Rows are points. To make a cloud, some directions were put in groups of two or more. Within a group, all points are equally far from the middle, so they leave a hole (a ring in 2 directions, a hollow ball in 3). The other directions are filled evenly. Then the cloud was stretched, turned, moved and blurred a little. How many holes are there, and how many directions does each take, smallest first?
(in the rows, 128 means zero)

Cloud, 20 rows:
[[142 160 173]
 [107 121 186]
 [ 99 117  54]
 [149 188 119]
 [154 111 145]
 [111  52 140]
 [117  80 175]
 [122 143  58]
 [124 140  57]
 [136 119 180]
 [118 176 163]
 [162 128 124]
 [128  67  92]
 [102 125  55]
 [ 91 115 178]
 [163 139 131]
 [161 171 123]
 [ 74 130 136]
 [111 150  63]
 [ 84  60 154]]
Holes: 1 (3)

Cloud:
[[100 137 143 208]
 [161 126 122 129]
 [186  76 103 146]
 [140 111 122 155]
 [132 107  89 211]
 [132 132  82 126]
 [ 80 183 124 170]
 [106 192 107 194]
 [123  99  94 160]
 [ 72 121 157 157]
 [139 134 111 240]
 [134 106  92 227]
 [129  75 129 149]
 [ 49 172  98 151]
 [144 121  87 203]
 [124 126 100 160]
 [155  59 119 124]
 [ 98 122 148  98]
 [154 126 139  96]
 [155  83  82 149]
 [153 113 131 186]
 [ 77 158  99 187]
 [ 89 140 112  96]
 [116 204 135 189]
 [139  61  93 126]
 [143  89 114 149]
 [143 128  96  92]
 [ 92  84 112 163]
 [122  80 108  81]]
Holes: 0

Cloud:
[[165 121 105 191  94 171]
 [ 58 130 114 116 143 174]
 [146 131 149 105 170  66]
 [168 144 137 114 149 101]
 [112  76 127 120  70 174]
 [ 99  67  78 111  84 131]
 [122 117 159  32 170  55]
 [ 71  98 126 102 133 157]
 [106 149 133 141  71 103]
 [120  85 148 158 139  93]
 [ 74 155 128 122 105 175]
 [104 103 138 207  76 180]
 [ 54 153 114 146 101 105]
 [ 73 179 129 118  92 107]
 [130 122 167 114 171 148]
 [115  61 111 172  80 124]
 [100 110 118 163  54 185]
 [119 131 141 118  58 136]
 [157  49 112 147 141 119]
 [178 123 110 118 137 148]
 [185 122 115 163  96 138]
 [ 89  57 142 109  89 112]
 [ 99 120 168  72 100  68]
 [ 93 124  95 141  76 104]
 [ 97 144 119 132  76 100]
 [141 124 112 146  46 118]
 [133  56  97  60 148 106]
 [106 112  87 201  47 201]
 [132  73 161 160 152 142]
 [120  94 179 116 186  70]
 [135 145 101  63 113 111]
 [103  50 125  93 102 139]
 [139 112 124  88 183  72]
 [122  65 130 158  86  98]
 [ 67 137 120  67 169  90]
 [162 112 115  47 105 100]
 [ 69 132 123  66 168  91]
 [ 86  85  72 116 108 167]
 [170 122 132  72 163  72]
 [128 104 138  94 153 159]
 [ 70 168 136 112 122 169]
 [101 144 138 209  77 179]
 [136 151  89  73 114 127]
 [ 83 165 119 155  86 104]
 [ 96 161 136 213  86 177]
 [103  91  70  99 156 153]
 [161 118  56 141 140 102]]
Holes: 2 (2, 2)
